Each row of a before or after table is a point. One or more steps were done to the points. Then noise was added and the rows were shuffled. The steps act on how far a point lies along the listed directions, d1 being the first. Write out the steps. A step turns or swaps two directions, mirrors them in a line or flattens them onto one, adds a multiple of one to another, or multiplies one. Angles are multiples of 10 degrees, from the lower direction toward the higher: turns from -170 to 170, lines from 10 to 170 but not 90. Use the fewest steps. Two steps may share a direction if one is a turn and the other turns, adds or multiplies; they go together, in the order done. Otherwise the lowest direction goes first.

Directions:
(1): [-2.8 -1.3  4.5]
(2): [ 1.1 -5.3 -0.8]
Before (8 x 3):
[[ 0.3 -1.0  0.0]
 [ 2.7  3.3 -6.6]
 [-0.3 -4.7  2.0]
 [-3.2  0.9  0.8]
 [ 4.2 -3.8 -3.0]
 [-0.4  2.3  1.3]
 [ 0.5  3.0 -1.9]
 [-4.2 -3.2  0.4]]
After (8 x 3):
[[-1.9 -4.6 -2.6]
 [-1.6  3.1 -0.1]
 [ 3.2 -9.3 -0.5]
 [ 2.1 -7.9 -0.8]
 [-2.3  2.9 -0.6]
 [-0.5  5.0  1.1]
 [ 0.4 -1.9 -0.1]
 [-1.4  4.7  0.6]]
Steps: multiply d1 by 0; multiply d2 by 2

Directions:
(1): [ 0.5 -1.2  6.1  1.8 -0.5  2.8 -5.1 -2.7 -2.2]
(2): [-0.9  2.1  2.1 -3.4 -7.4 -2.2 -1.2  1.0  2.2]
Before (12 x 9):
[[  0.4  -1.4   1.7   6.9   8.6   3.2  -0.5  -2.1  -4.7]
 [ -1.5  -0.9  -2.2   1.0   2.5   2.0   0.1  -1.5  -1.8]
 [  1.7  -2.5  -6.2   1.5   3.2  -0.2   4.0   1.4  -0.4]
 [  1.3  -2.7  -4.6   3.0   6.9   3.4   1.3  -1.3  -2.2]
 [ -1.1  -4.1  -5.2   1.5   4.7  -0.2   4.7   3.8  -1.2]
 [ -1.5  -3.0  -3.9   1.4   5.2  -0.6   3.1   0.0  -2.7]
 [ -1.6   5.9   1.4  -6.6 -14.3  -5.0  -0.2   2.7   5.5]
 [  0.3  -0.3  -2.8   5.7   8.0   2.6   2.5  -2.9  -1.4]
 [ -0.4  -2.7  -0.8   5.4   9.1   3.0  -2.3  -2.0  -0.8]
 [  0.0  -0.7  -3.5   4.1   7.4   2.4   1.8  -3.2  -3.8]
 [ -1.9   4.8   4.7  -6.3 -12.7  -2.6  -0.1   5.3   1.4]
 [  3.3  -3.3  -1.4   2.2   8.1   2.4   1.8   0.8  -0.6]]
After (12 x 9):
[[-1.4 -3.4 -3.0  0.4  1.4 -0.4  3.4  3.7 -0.7]
 [-1.6 -0.3 -1.6  0.1  0.5  1.5 -0.2 -1.2 -1.3]
 [-1.1 -1.0 -0.2  3.0  4.1  1.2 -2.4 -0.9  0.7]
 [ 2.5 -1.9  0.1  0.2  3.8  1.3  1.0  1.1  0.8]
 [-0.4  3.3 -0.3 -2.4 -5.7 -2.0  0.5  1.3  2.6]
 [ 0.8 -1.3 -2.9  1.0  2.2  2.1  0.5 -0.8 -0.8]
 [-0.7  0.8 -2.0  1.8  2.6  0.9  0.9 -2.5 -2.4]
 [-1.7 -2.3 -2.3  0.0  1.8 -1.4  1.9  0.3 -1.8]
 [ 1.4 -1.9 -4.3  0.7  0.5 -0.4  2.5  1.4  0.0]
 [-0.9  2.6  2.8 -2.8 -5.1 -0.1  1.2  4.2 -0.8]
 [-0.3  0.4  2.3  4.3  3.3  1.1 -0.6 -0.8 -2.7]
 [ 0.0  1.1 -1.1  3.5  2.8  1.3  1.7 -2.3  0.3]]
Steps: multiply d1 by 0.7; multiply d2 by 0.4

Directions:
(1): [ 4.6  2.7  0.1 -2.6  6.2 -2.7  2.4 -0.9  2.1 -4.0 -0.1 -4.9 -0.9  2.0]
(2): [-4.3  4.4  3.0 -1.5 -0.8  1.9 -6.0  1.7  5.2 -1.1 -2.9 -2.1 -1.7  1.2]
(3): [-2.3 -1.0  0.4 -2.9  1.6  1.4  0.8  7.6 -5.6  0.3 -1.9 -3.8  3.1  1.0]
(4): [ 2.3  0.8 -1.3  2.3  3.4  3.4 -6.2 -0.4 -2.6  3.3  6.1 -2.7 -1.2  0.5]
(5): [ 3.4  2.8  9.5  0.6 -3.3  1.1  1.2 -1.0 -3.2 -0.7  1.6 -0.6  0.8 -0.2]
(6): [-2.0 -5.6  3.6  0.2  2.8 -2.2 -2.1 -4.7 -2.2  2.4 -3.9 -1.1 -1.3  4.6]
Before (10 x 14):
[[-0.6 -4.1 -4.7 -0.8  0.3 -1.5  0.6 -1.2  1.6 -0.1 -0.7  2.7 -1.3  0.0]
 [ 0.0 -5.5  0.9  1.2  0.4 -4.0  1.0 -4.0  0.5 -0.2 -2.1  2.1 -0.9  2.8]
 [-2.6 -5.3  0.2 -3.0  3.3 -0.9  0.2 -0.8 -5.8  2.3 -5.1 -3.1  2.6  3.9]
 [-2.7  1.9  2.4 -2.0  0.6  0.2 -3.9 -1.1  2.7  0.1 -3.4 -1.3 -2.2  2.0]
 [ 2.5  0.0 -1.6  0.2 -1.4  0.6  0.5 -0.8  0.1  0.2  2.1  1.2 -2.1 -2.5]
 [ 0.9 -4.6  1.5  2.7  3.4 -0.5 -2.0 -5.8 -2.6  2.4 -0.8  0.2 -1.8  3.9]
 [-0.6 -3.8 -2.4 -2.4  5.9 -1.3  1.8  0.8 -2.4 -0.5 -2.1 -3.8 -1.2  1.5]
 [ 1.2  0.4 -1.7 -0.2  0.5  1.4 -1.4  2.8 -2.5  1.9  0.9 -0.6 -0.2 -1.7]
 [-3.2 -0.4 -5.7 -1.8  1.3  0.0 -1.9  2.0  3.4 -0.3 -2.0  0.1 -0.5 -0.2]
 [-3.0  5.5 -0.6 -2.4  0.8  1.7 -3.4  4.9  6.1 -3.4 -4.9 -2.3 -2.0  2.7]]
After (10 x 14):
[[  2.0  -1.3  -3.3  -0.1   0.0   0.7   0.0  -0.8  -0.3   0.9   2.3   0.8
   -2.2  -1.9]
 [  0.3  -1.2  -2.0  -1.5   1.9   0.0  -0.3   2.7  -2.3   1.6  -1.5  -1.4
   -0.2  -0.6]
 [ -1.4  -3.8   6.5  -2.7  -0.1  -1.7   2.7  -2.2  -6.6   1.0  -5.8  -2.1
    3.0   3.8]
 [ -3.8 -11.9  -2.0  -0.4   3.9  -3.9  -2.8  -7.0  -0.2   3.6  -4.7   1.5
   -3.4   4.9]
 [ -1.9   3.1   4.2  -2.1  -0.3   0.8  -3.9  -1.1   1.6  -0.1  -2.5  -1.1
   -2.0   1.4]
 [  4.7  -0.6   6.7   2.1   1.3   1.6   0.1  -3.6  -4.7   0.9   1.9  -1.0
   -0.6   2.8]
 [ -1.7  -7.4   2.2  -2.4   7.1  -3.6   1.5  -2.9  -3.8   0.2  -6.3  -4.3
   -2.3   5.0]
 [  1.5  -4.1   4.8   2.3  -1.4  -2.1   0.3  -5.4  -0.8   0.4  -0.5   2.9
   -1.1   2.4]
 [ -6.2  -0.1  -0.7  -2.3   3.8  -1.0  -5.5   0.5   5.8  -1.3  -9.3  -1.6
   -3.3   6.3]
 [ -8.0 -11.8  -3.4  -2.1   7.4  -4.1  -6.1  -6.5   1.0   4.2  -9.3  -1.0
   -3.6   7.8]]
Steps: add 0.5 times d4 to d1; turn d3 and d4 by -30 degrees; multiply d5 by 3; turn d5 and d6 by -60 degrees

Directions:
(1): [ 0.5  3.2 -1.4  1.7  3.7 -1.7  4.3  1.2  2.5 -3.4 -0.9  3.1 -2.5  2.1
  5.2  2.7 -5.0  3.4  4.1 -1.1 -6.5 -0.7 -3.4 -1.7]
(2): [-1.6  0.9 -5.9 -5.0  3.2  7.2  1.8  1.0 -3.8 -0.1  2.8  1.3  4.0 -4.0
 -1.9  0.4 -2.2  0.4  0.9 -2.9  1.9 -0.4 -5.2  0.9]
Before (13 x 24):
[[  0.9  -3.1   1.9   3.5  -3.2  -6.1  -3.7  -2.1   0.5  -0.1  -1.0  -1.1
   -1.9   3.7  -1.8  -1.7   4.3  -2.9  -0.3   4.2   0.3   0.1   5.2   1.1]
 [  0.0   0.8   1.6   0.4  -3.7  -1.9  -1.6  -1.4   0.2   2.7  -0.6  -2.0
    0.1   0.3   1.3   0.5   0.4   0.1  -0.5   1.0   2.1   1.8   0.9  -0.4]
 [  0.4  -0.5   3.4   0.9  -1.7  -1.1  -2.6  -1.4   2.0   0.6  -0.4  -1.2
   -0.7   0.8  -2.1  -1.5   2.9  -1.2  -1.1   0.5  -0.9  -0.4   2.9   0.0]
 [ -1.2  -1.3   5.2   2.6  -4.1  -4.2  -5.0  -1.8   0.1   3.0   0.6  -1.7
   -0.5   0.2  -2.4  -2.6   2.8  -1.5  -5.1   3.5   0.4  -0.3   4.2  -0.2]
 [ -2.3  -0.9 -10.4 -11.3   2.3  13.1   0.9   0.3  -6.0   1.7   6.5   2.8
    6.8  -8.2  -6.4  -1.0  -2.3   0.7   1.1  -4.0   8.4  -0.1  -8.8   1.2]
 [  0.9   2.0  -3.6  -3.6   5.2   2.7   5.1   0.7   2.7  -2.9   0.4   4.0
    1.3  -0.3   2.5   5.1  -4.4   2.7   2.3  -3.7  -2.6  -0.3  -5.4  -0.9]
 [ -0.4   1.9  -4.8  -0.7   3.5   1.9   4.1   1.2   0.9  -1.8   1.2   2.5
    0.4  -0.7   1.1   1.0  -1.6   1.9   0.3  -3.2  -2.9  -0.5  -4.5  -1.1]
 [  0.0  -0.1   1.5   2.3   0.4  -2.4   0.3   0.0   2.8   1.1  -1.9  -2.0
   -0.9   0.2   0.4   2.9  -0.2  -0.8   0.1   3.0  -3.8  -0.1   4.8  -0.1]
 [  3.4   1.9   0.1   5.3   0.8  -4.8   2.7   0.4   4.7  -1.8  -2.8   2.2
   -4.8   6.5   6.1   3.2  -6.2   3.3   2.0  -0.1  -7.4  -1.6   0.0  -1.3]
 [  0.5  -0.5   2.0   2.1  -1.5  -2.3   0.5   1.3   1.3  -2.5  -2.7   0.0
    0.4  -0.2   1.8   0.6  -0.4   0.1  -0.6   0.6   0.1  -0.3   2.5  -0.8]
 [ -0.2   0.7   4.0   3.6  -2.5  -5.5  -1.6  -0.1   2.9   0.4  -1.5  -0.1
   -2.0   2.3   0.9   0.6   2.6  -2.4   0.0   3.1   0.3   0.0   6.1   1.9]
 [ -1.1   3.3  -5.2  -2.8   6.6   6.1   5.1   2.3  -3.8  -2.3   0.2   3.9
    2.5  -2.8   3.9   2.6  -5.2   3.3   6.2  -5.7  -2.1  -2.2  -9.1  -2.1]
 [  0.0  -3.6   5.7   3.5  -1.8  -3.7  -1.9  -1.7   0.2   1.0  -1.3  -2.3
   -1.6   0.4  -1.0  -1.6   3.6  -3.6  -2.4   2.3   1.1  -0.8   5.3   0.4]]
After (13 x 24):
[[ -1.1  -1.9   5.5   2.5  -4.7  -3.9  -5.7  -2.1  -0.5   3.7   0.6  -2.4
    0.0  -0.2  -3.3  -3.1   3.6  -2.0  -5.7   3.9   1.6  -0.1   4.9   0.1]
 [ -0.4  -0.1   4.2   3.1  -3.2  -5.2  -2.6  -0.2   2.4   0.9  -1.3  -0.8
   -1.4   1.7   0.0   0.0   3.7  -3.2  -0.8   3.4   1.7   0.2   6.8   2.2]
 [ -0.3   0.6   1.5   0.4  -3.9  -1.8  -1.8  -1.4  -0.1   2.9  -0.6  -2.1
    0.2   0.1   0.8   0.3   0.7  -0.1  -0.7   1.0   2.7   2.0   0.9  -0.2]
 [  3.4   1.3   0.3   5.0   0.2  -4.3   2.1   0.1   4.2  -1.1  -2.8   1.6
   -4.4   6.3   5.2   2.9  -5.4   2.7   1.5   0.1  -6.3  -1.4   0.5  -1.0]
 [  0.3  -0.7   3.5   0.8  -2.1  -0.8  -2.9  -1.6   1.7   0.9  -0.2  -1.5
   -0.4   0.6  -2.5  -1.9   3.7  -1.5  -1.5   0.7  -0.3  -0.5   3.1   0.2]
 [  0.4  -0.7   2.2   2.0  -1.9  -2.2   0.3   1.1   1.2  -2.2  -2.9  -0.2
    0.5  -0.5   1.3   0.4   0.0  -0.1  -0.9   0.7   0.7  -0.2   2.8  -0.6]
 [ -0.1  -4.3   6.3   3.1  -2.2  -3.4  -2.6  -1.8  -0.4   1.8  -1.0  -2.9
   -1.2  -0.2  -1.8  -2.2   4.3  -4.3  -3.3   2.5   2.4  -0.4   6.0   0.7]
 [  0.7  -3.8   2.1   3.3  -4.0  -5.7  -4.6  -2.3  -0.1   0.6  -0.7  -1.8
   -1.4   3.3  -2.9  -2.4   5.4  -3.6  -1.2   4.5   1.9   0.4   5.9   1.5]
 [  0.1  -0.5   1.6   2.0   0.2  -2.1  -0.2  -0.1   2.4   1.5  -1.7  -2.2
   -0.6   0.2  -0.2   2.7   0.7  -1.2  -0.5   3.2  -2.9   0.1   4.9  -0.1]
 [  0.9   2.4  -4.1  -3.4   5.7   2.4   6.0   0.9   3.1  -3.6   0.3   4.5
    1.0   0.0   3.1   5.4  -5.3   3.5   2.9  -4.0  -3.6  -0.5  -5.9  -0.9]
 [ -0.3   2.2  -4.9  -0.5   4.0   1.6   4.5   1.3   1.4  -2.0   1.2   2.7
    0.2  -0.4   1.8   1.3  -2.3   2.4   0.9  -3.4  -3.7  -0.7  -5.1  -1.4]
 [ -1.0   4.3  -5.6  -2.1   7.8   5.6   6.3   2.5  -2.9  -3.4   0.0   4.8
    1.6  -2.2   5.3   3.7  -6.7   4.4   7.6  -6.0  -3.9  -2.3 -10.0  -2.6]
 [ -2.2   0.8 -11.1 -10.4   4.3  11.9   3.2   0.9  -4.7  -0.2   6.1   4.6
    5.4  -6.9  -3.6   0.5  -5.1   2.4   3.4  -4.5   4.9  -0.5 -10.7   0.1]]
Steps: add 0.3 times d2 to d1
